Rows are points. Each copy is the shape, with its points in the same order, turned, moved and blurred by noise. Some copies are also mirrored. Which?

Shape (8 x 3)
[[-0.19  2.72 -3.85]
 [-0.22  0.30 -1.23]
 [ 2.65 -3.62  1.46]
 [-0.42  2.83 -0.91]
 [ 1.65 -0.42  1.75]
 [-0.07 -1.47 -2.41]
 [-0.02 -2.58  0.88]
 [ 2.61 -0.52  1.14]]
Copy 1 (8 x 3)
[[-2.25  3.88 -0.74]
 [-0.97  0.89  0.12]
 [ 2.55 -3.48 -1.53]
 [-0.51  2.68  1.39]
 [ 2.31 -0.99  0.69]
 [-1.70 -0.50 -1.51]
 [ 0.32 -2.90  0.14]
 [ 2.69 -0.78 -0.26]]
Copy 1 is: only turned
Copy 2 (8 x 3)
[[-5.08 -0.43 -1.57]
 [-1.86 -0.79 -0.19]
 [ 1.41  0.54  4.23]
 [-2.31  0.37 -2.34]
 [ 0.83  1.13  0.80]
 [-2.53 -1.73  1.69]
 [ 1.09 -1.27  1.83]
 [ 0.33  1.84  1.68]]
Copy 2 is: mirrored

Shape (10 x 4)
[[ 0.86  2.31  2.21 -0.54]
 [-1.97 -1.57 -1.90 -0.66]
 [ 0.60  1.22  0.13 -2.23]
 [ 1.48  3.42  1.55 -2.65]
 [ 2.50 -1.44 -0.38 -0.27]
 [-0.85 -2.52 -2.66 -3.11]
 [-1.89  1.65 -2.76  1.71]
 [-2.54  0.43  0.62 -0.28]
 [-2.23 -1.04  2.90  0.51]
 [ 0.64 -0.99  0.36  2.04]]
Copy 1 (10 x 4)
[[-0.53  1.81  3.06  2.35]
 [-0.70 -0.25  0.85 -3.14]
 [-1.85 -0.08  1.72  1.10]
 [-2.59  1.14  2.92  3.10]
 [ 0.62 -0.77 -0.90  1.22]
 [-2.18 -2.77  0.19 -2.47]
 [-1.30  3.88  0.01 -3.07]
 [-0.49  1.22  3.37 -1.97]
 [ 2.08  0.41  3.99 -1.40]
 [ 2.37  1.30  0.23 -0.34]]
Copy 1 is: mirrored
Copy 2 (10 x 4)
[[-1.79  1.13 -0.65 -1.72]
 [ 2.63 -0.28  0.60  2.26]
 [-0.72 -1.15  0.35 -0.70]
 [-3.16 -1.12 -0.73 -2.26]
 [ 0.78  0.57  3.06 -1.05]
 [ 3.26 -2.86  1.75  1.48]
 [-0.46  1.57  0.17  4.20]
 [ 1.19  0.95 -2.00  1.21]
 [ 2.41  2.53 -1.79 -0.78]
 [ 1.09  2.97  1.83  0.02]]
Copy 2 is: mirrored
Copy 3 (10 x 4)
[[-2.73  1.70 -1.03  0.98]
 [ 2.60 -0.76 -2.59 -0.73]
 [-1.44 -0.28 -2.61  1.30]
 [-3.59  0.86 -2.52  2.62]
 [-0.95 -2.45 -0.17 -0.55]
 [ 1.84 -3.12 -4.23 -0.64]
 [ 3.42  1.10 -0.40  2.11]
 [ 1.03  2.01 -2.47 -0.51]
 [-0.17  2.50 -1.63 -3.01]
 [ 0.33 -0.07  1.02 -1.14]]
Copy 3 is: mirrored

Shape (9 x 6)
[[-1.20  0.84 -0.24 -0.29 -2.92  0.23]
 [ 0.47 -2.20  1.18  2.82 -1.79 -0.77]
 [ 1.50  1.15  1.34 -0.20  0.02  2.53]
 [ 2.33  3.70 -2.66 -0.47  1.92 -1.12]
 [-2.02  1.71 -0.94 -2.20  1.02 -0.34]
 [ 0.59 -3.07  2.16  0.93 -1.51 -1.19]
 [ 0.98 -3.79 -0.32  0.15 -1.53  0.05]
 [-0.25 -2.22  1.34  3.46 -0.96  3.70]
 [-0.65  1.82 -2.30 -2.58 -1.77 -1.97]]
Copy 1 (9 x 6)
[[-1.81  1.61  0.01  0.17  0.76  0.20]
 [-0.50 -0.91 -2.67 -2.83  0.44 -1.24]
 [ 1.91  1.80 -0.64 -2.00  2.75  1.51]
 [ 3.46  2.72  3.71 -2.13 -1.10 -0.13]
 [ 1.68  0.85  2.43  2.19  0.32  0.54]
 [-0.85 -2.63 -1.85 -2.66  0.71  0.01]
 [-0.85 -1.88  0.27 -2.50  2.54 -2.10]
 [ 0.66  0.75 -4.59 -2.07  3.68 -1.72]
 [-1.12  1.12  3.79  0.55 -0.61  0.36]]
Copy 1 is: only turned
Copy 2 (9 x 6)
[[ 2.03  1.42 -1.08 -0.48  0.54  2.90]
 [-0.20  0.26  0.32 -2.61 -2.97  1.92]
 [-1.26  0.49 -1.78  1.88 -0.01  0.73]
 [-0.60 -3.42 -1.82 -0.43  4.16  0.32]
 [ 1.27  0.71  1.00  0.51  3.73  0.75]
 [ 0.24  1.54  0.49 -2.45 -2.95 -0.02]
 [ 2.13 -0.31  0.57 -0.99 -3.17 -0.20]
 [-1.45  0.35  0.87  1.46 -4.18  3.31]
 [ 3.57 -0.11 -1.17 -1.32  3.37  0.93]]
Copy 2 is: only turned
Copy 3 (9 x 6)
[[-1.54 -1.03 -2.01  1.32 -0.80  1.75]
 [ 0.63  2.64 -1.98 -1.87 -1.36  0.56]
 [-0.88 -0.77 -0.30 -0.31  2.08 -2.16]
 [-0.39 -1.66  4.85  2.48 -1.51 -1.36]
 [ 1.31 -2.13  0.27  4.40  0.39 -0.12]
 [ 2.20  0.98 -2.80 -2.10 -1.47 -0.13]
 [-0.05  1.62 -2.96 -0.33 -2.54 -2.34]
 [-1.27  3.94 -2.58 -0.59  2.47 -0.30]
 [-0.14 -2.41  0.11  3.22 -3.03  0.44]]
Copy 3 is: only turned

Shape (11 x 8)
[[-0.62  0.46  1.17 -1.08  0.53  1.02  4.22  0.50]
 [-1.85 -0.26  1.36 -2.13  0.98  0.45 -0.41  1.65]
 [ 1.18 -1.26  0.11  0.23 -0.76  0.00 -1.73  0.72]
 [ 1.56  3.19  1.25 -2.09  0.82  1.08 -1.57  0.50]
 [-1.08 -2.44  1.13 -1.84  0.88 -0.11  3.50 -1.03]
 [-1.19 -0.16  1.59 -1.96 -1.51  3.03 -2.11  0.41]
 [ 0.65 -2.10 -8.62 -2.15  0.18  1.35 -1.14  0.47]
 [ 0.92  2.26 -1.03 -0.23 -0.73  0.41 -0.15  0.10]
 [-3.53 -2.38  1.14 -1.70 -1.89 -0.15 -2.02  1.82]
 [ 2.19 -0.68  0.68 -0.73  0.54  0.46  4.15  1.81]
 [-2.12 -1.80  0.75  0.73  0.93  1.23 -1.31  1.34]]
Copy 1 (11 x 8)
[[ 1.16 -4.59  0.20 -0.65  0.38  0.39  1.20 -2.98]
 [-1.03 -2.58 -0.12  0.93  2.20 -2.20  1.94 -1.11]
 [ 0.84  0.72  1.65 -0.18  0.69 -2.12  0.58  0.06]
 [ 0.44 -2.05  0.27  0.42  2.34  0.96  1.51  2.79]
 [ 0.90 -2.55  0.05  0.25  1.61 -0.40  0.49 -5.23]
 [ 1.04 -1.70  0.89  3.64  0.99 -2.15  1.94  0.69]
 [-0.71  4.86 -0.25 -0.37 -2.73  0.98  6.56 -2.39]
 [ 1.18 -0.98 -0.50 -0.85 -0.56  0.43  1.34  1.15]
 [ 0.01 -0.88 -0.61  2.15  1.28 -5.79  1.88 -1.48]
 [ 1.93 -3.20  2.51 -2.67  0.96  0.52  1.59 -2.96]
 [-1.93 -1.29  1.50  1.34 -0.06 -3.00  0.51 -1.26]]
Copy 1 is: only turned
Copy 2 (11 x 8)
[[ 2.21  1.67  3.40 -1.29 -1.15  3.20 -0.11 -0.69]
 [ 1.81 -1.31  0.88 -1.17 -0.31  1.84 -2.50 -0.54]
 [-0.57 -0.68  0.11  1.39  1.12 -0.36 -0.41 -0.69]
 [ 0.28 -1.70 -0.72 -1.19  1.85  3.48  2.31 -0.39]
 [ 0.20  2.77  2.23 -1.64 -2.30  1.73 -2.24 -0.45]
 [ 2.82 -0.41 -1.60 -0.64  1.94  1.05 -1.17 -2.43]
 [ 0.06  4.09 -4.30  4.77 -0.13  1.60 -0.95  4.35]
 [ 0.63 -0.29  0.68 -0.16  1.39  1.10  1.61  0.48]
 [ 2.33 -0.82  0.04 -0.84  1.44 -0.94 -4.67 -1.19]
 [ 0.14  2.21  4.58  0.79 -0.37  3.81 -0.39 -0.69]
 [ 1.62 -1.66  0.11  0.87 -1.64 -0.38 -2.19 -1.69]]
Copy 2 is: mirrored
Copy 3 (11 x 8)
[[-1.53 -0.45 -3.58 -2.01 -0.88  1.93 -1.85 -1.56]
 [ 0.32 -0.24 -0.72 -3.43  0.06 -1.34  0.29 -1.43]
 [ 1.63 -1.11  0.06  0.60  0.64 -0.64  0.34  0.04]
 [ 0.87 -0.65 -2.58 -1.58 -1.14  0.44  4.29 -0.05]
 [-2.15 -0.81 -2.47 -0.98 -1.49 -0.95 -3.12 -1.68]
 [ 0.76 -0.91  1.95 -2.08 -1.45  0.65  1.68 -1.12]
 [ 4.71 -3.77 -0.65 -1.80 -2.58 -1.19 -3.36  6.30]
 [ 2.44 -0.10 -2.58 -0.25 -1.05  1.63  1.18  0.73]
 [ 2.44  0.10  2.27 -2.65 -0.06 -1.54 -1.27 -2.63]
 [-0.98 -2.93 -4.20 -0.79  1.22  1.79 -1.33 -0.79]
 [ 0.01  0.78  1.00 -1.64  1.20 -0.92 -0.77  0.30]]
Copy 3 is: mirrored
Copy 4 (11 x 8)
[[ 0.84 -0.25  3.01  0.53 -0.61 -2.44  1.65 -0.72]
 [-1.87 -1.83 -0.49  1.61  0.26 -1.26  1.58 -0.10]
 [-1.74  0.82 -1.34 -0.51  1.60 -0.70 -1.17  0.75]
 [-0.29 -3.07 -1.87 -1.10  0.30 -2.42 -1.36 -2.01]
 [ 1.41  0.83  1.45  1.88 -0.94 -1.71  2.33  1.86]
 [-2.73 -3.04 -0.40  0.12  1.44 -2.73 -0.53  2.17]
 [-5.31  3.04 -2.11 -4.17 -5.62 -1.21  0.10  2.01]
 [-1.05 -0.77  0.31 -1.60 -0.74 -1.11 -2.09 -1.07]
 [-4.42 -0.94 -0.24  3.30  1.12 -0.47  0.35  2.33]
 [ 0.95  2.36  1.70 -0.25  0.30 -3.40  1.45 -1.54]
 [-2.70 -0.84 -0.02 -0.01  1.86  0.58  1.82  1.41]]
Copy 4 is: only turned

Shape (13 x 9)
[[-2.63  0.72 -2.86  6.12 -0.81 -1.39 -1.20  0.07  0.51]
 [-0.01  0.07 -3.15 -1.45 -1.35 -1.05  0.83  0.15 -0.86]
 [-4.25  1.25  0.01 -1.81 -0.27 -0.61 -1.15 -0.68 -2.51]
 [ 1.50  0.36  0.02  2.49 -0.72 -1.60  1.07  0.49 -1.08]
 [ 0.67 -0.79 -0.96 -2.09  0.33  4.57  1.51  2.42 -2.60]
 [ 1.35  1.39  0.99 -2.33  0.86  0.47  0.97 -0.39  0.22]
 [-0.15  1.74  0.61 -2.50 -0.90 -0.89  1.52  2.27  0.58]
 [ 0.72  1.58 -2.11  3.54 -0.94 -0.82 -0.66 -0.08 -3.68]
 [-0.90  0.64 -3.91 -2.07 -1.24 -0.37  4.61 -0.74  0.12]
 [ 0.10 -1.17  0.84 -1.81 -1.51 -1.19  0.16 -0.07 -0.45]
 [-0.77 -0.48  0.36  6.21 -0.71 -0.92  3.30  0.78 -0.46]
 [ 1.12 -0.74 -0.87 -1.60  4.85 -1.57 -1.16  0.82  0.59]
 [ 1.41  0.61  0.89 -1.95 -0.22  0.15 -0.09 -1.09  0.58]]
Copy 1 (13 x 9)
[[-0.41 -3.79  0.58 -3.50 -0.38  1.70 -0.49  2.58 -3.34]
 [ 0.81 -2.95 -0.58  1.23 -2.03 -1.48  1.81 -1.71 -0.90]
 [ 1.45 -0.47  1.25  1.94 -5.44 -0.04 -1.87  0.39 -1.17]
 [-0.24 -1.08  1.18 -0.61  1.28 -1.77  0.31  0.09 -1.63]
 [ 1.66  1.91 -3.33  3.93 -1.22 -1.26  3.50  2.45 -0.31]
 [-0.75  0.79 -0.12  3.24 -0.39 -1.26  0.07 -2.31 -0.06]
 [ 1.71  0.50 -1.38  1.34 -0.83 -2.04 -0.35 -3.16 -1.25]
 [ 0.43 -3.80  2.35  0.71  0.65 -1.10  0.65  2.93 -2.46]
 [-0.77 -2.33 -1.39  1.90 -2.61 -1.49  4.34 -2.92 -3.58]
 [ 0.90 -0.08  1.24  0.12 -1.59 -1.84  0.80 -1.74  1.05]
 [-1.68  0.10  1.54 -3.75  0.95 -1.34  1.54  1.88 -5.07]
 [-2.52 -1.73 -2.59  1.62 -0.90 -3.08 -2.44 -0.02  1.79]
 [-0.26 -0.18  0.88  2.48 -0.31 -0.27  0.67 -2.18  1.39]]
Copy 1 is: mirrored
Copy 2 (13 x 9)
[[-5.18 -1.71  1.23 -0.88  1.30  3.33  0.23 -0.90 -2.14]
 [-0.72 -0.91 -1.76  2.16  1.47 -0.65 -1.49  1.57 -0.14]
 [ 0.76  2.93  1.19  1.98  2.63  1.31 -2.75  1.57 -2.94]
 [-2.58 -1.18  2.04  1.44 -0.40 -1.55 -0.82 -0.13 -0.35]
 [ 2.00 -0.64  1.55  6.13  1.96  0.66  0.29  2.28  2.89]
 [ 2.73  0.00  0.67  2.49 -0.24 -1.62 -0.15 -0.07 -0.70]
 [ 1.07  0.59 -0.58  3.64 -2.12 -0.66 -0.21  1.53 -1.60]
 [-3.62 -1.37  2.22  2.30  2.35  0.11 -2.54 -1.91 -0.12]
 [ 0.68 -3.50 -2.37  3.02  1.72 -1.09 -0.79  3.55 -2.27]
 [ 0.52  1.09  0.71  0.80 -0.35 -1.09 -1.45  2.43  0.36]
 [-4.46 -3.33  4.75  1.05 -0.31  0.46  1.29  1.33 -1.78]
 [ 0.71  2.61 -0.62  1.57  2.12 -2.33  3.31 -1.11  0.45]
 [ 2.63  0.22  0.52  0.94 -0.42 -1.18 -0.83  0.32  0.46]]
Copy 2 is: only turned
